Every row gives one point. To make a cloud, some directions were put in groups of two or more. Within a group, all points are equally far from the middle, so they leave a hole (a ring in 2 directions, a hollow ball in 3). The other directions are filled evenly. Then the cloud was stretched, turned, moved and blurred a little. How many holes are there, and how many directions does each take, smallest first?

Cloud, 22 rows:
[[-29  26 -33]
 [-31  12 -41]
 [-25 -31 -28]
 [ 47 -14 -20]
 [-13 -44 -24]
 [ 41 -20  12]
 [ 26 -37  42]
 [ 49  10 -27]
 [-33   6 -35]
 [ 40  34 -42]
 [ 36  31   9]
 [ 48   8 -27]
 [-27  21 -47]
 [ 42  23   6]
 [ 43  31 -44]
 [ 27  44  -2]
 [ 31  37  14]
 [ 15 -49   5]
 [ 44  -9   6]
 [ 34 -38 -16]
 [-39   3  20]
 [ 44 -34 -55]]
Holes: 1 (2)

Cloud:
[[ 48  -7 -23 -40]
 [-19 -44  25   0]
 [-32   5   9 -29]
 [  5  25  22  43]
 [-17  19  32 -26]
 [-16  20  12  49]
 [-28  -4  28 -44]
 [ 39  31  28 -19]
 [ 49  25   2 -31]
 [ 33  20 -60  -2]
 [ 19  20   7 -59]
 [ 58  27 -16  28]
 [ 36 -42 -26  27]
 [ 25  -9  14  54]
 [-11 -38 -39   4]
 [ 58  17  -1 -26]
 [ -2 -61  -6 -32]
 [ 44  -1 -50  -6]
 [-10 -18 -27 -44]
 [-21  48 -23  -1]
 [ 26  49   4   2]
 [ 39 -47 -24 -25]
 [ 72 -41  20 -22]
 [ 29  -4  -9 -67]
 [-36  22   2  16]
 [-11 -50   6  12]
 [ 50  -9 -21  55]
 [ 42 -30 -23 -45]
 [ 46 -15  39  19]
 [ 41 -25  50  12]
 [-19 -45 -14 -17]]
Holes: 1 (3)

Cloud:
[[ 36  22   5   4 -31   2]
 [ 44 -32  -4   8  41  20]
 [ 47 -11   3  11 -26 -22]
 [-14  35  15  41 -18  -1]
 [ -7   6  -4  36  72  -9]
 [ 55 -23  14  39  29  20]
 [ -4  37 -11  31  76 -31]
 [-13 -10 -62  53 -14   5]
 [  3  45  20  22 -22  -3]
 [ 32 -31  11  22  -7 -43]
 [ 22  -9 -72  51  31   8]
 [  2  39 -21  30  77 -29]
 [-35   0 -16  20  51 -37]
 [ 13  13 -43  -5  62 -13]
 [ 11  51  -6  -5 -23   8]
 [-51  12  36  -4  -9 -17]
 [-57  36 -30  33  17  25]
 [  4  64 -28  40  31 -27]
 [  3 -16 -49  64  -2  32]
 [ 15   4 -64  35  56 -17]
 [-32 -16 -52   3  -2  48]
 [-31  63 -23  45  15  11]
 [-30 -21 -17  22  47  -9]
 [  6  -8 -80  34 -12   3]
 [ 11   6  49   4  47   6]
 [-40  36   7   5  55 -39]
 [ 40  27 -18  31  12  47]
 [-26  26 -41 -27  17  35]
 [ 48  15  33  23  -1 -13]
 [-39  72 -24  25  13   8]
 [ 30  22  27  48  -1  14]
 [-14  -4  49  15  37 -13]
 [ 18  -6   6  45 -19 -28]
 [  1 -16  48   0  27  19]
 [ 16  30   5  65  42  -9]
 [ -6  33 -22 -20  63 -11]
 [ 45 -34 -37  33 -18  34]
 [ 12 -54 -16  15  12 -31]
 [-35 -41 -33  -6  -7  20]
 [  1  21   1  36  77 -12]
 [ 21  36  30  16  65 -14]
 [ 43 -42 -27  45 -15  27]
 [ -3  45   7  47  -1 -17]
 [ 34  11 -29 -16  31 -35]
 [ 16  30 -15  50  73  -8]
 [-23 -12  -9  29  46 -40]
 [  0  19   9 -17 -17  54]
 [-47 -17 -46 -12  12 -12]
 [ -3  40 -21 -12  61 -40]]
Holes: 2 (2, 4)
